Each point is reached from the start by the listed moves, each made 0, 1 or 2 times, or once backwards (-1), plus a little noise. Is the number of moves made odd or even? Then give how often each move was made.
In the rows, 128 means zero.

Moves:
(1): [163  82]
(2): [146 151]
Start: [101 131]
Points:
[154 107] -> even (1, 1)
[190  63] -> odd (2, 1)
[ 48 155] -> even (-1, -1)

Moves:
(1): [133 112 138 136 146 123 145 130 166 148 105 127 143 132]
(2): [145 112 137 125 115 155 157 142 125 131 114 138 132 141]
(3): [119 104 137 134  99 123 127 158 130 107 145 127 125 123]
(4): [141 140 123 136 119 101 104 106 102 115 134 106 128 143]
(5): [108  82 122 119 109 125 128 166 119 119 112 140 142 127]
(6): [111 126 117 109 180  99  76 148 164 133  99 112 102 132]
(7): [110 119 115 139  92 116  83 154  90 124 128 136 112 111]
(8): [158 109 102 142 133  88 155 160 111 138  88 154 108 159]
(9): [112 118 126 130 140 135 119 150 124 123 114 119 127 119]
(10): [100 138 155 125 124 160 135 136 128 110 143 136 128 133]
(11): [150 116 120 132 152 122 127 131 111 134  99 139 121 127]
Start: [133 130 146 141 156 125 133 119 103 118 126 127 132 139]
Points:
[226  70  78 182 147  32 186 218  54 122  73 188  51 165] -> odd (-1, 0, 2, -1, -1, 0, 0, 2, 0, -1, 1)
[142 198 213 153 109 169 126  11   7  18 248 103 162 146] -> odd (-1, -1, 1, 2, 0, -1, -1, -1, -1, 2, 2)
[100  67 172 174 109 181 224 236  70  88 113 180 133 135] -> odd (0, 0, 1, -1, 0, -1, 0, 1, 2, 1, 0)
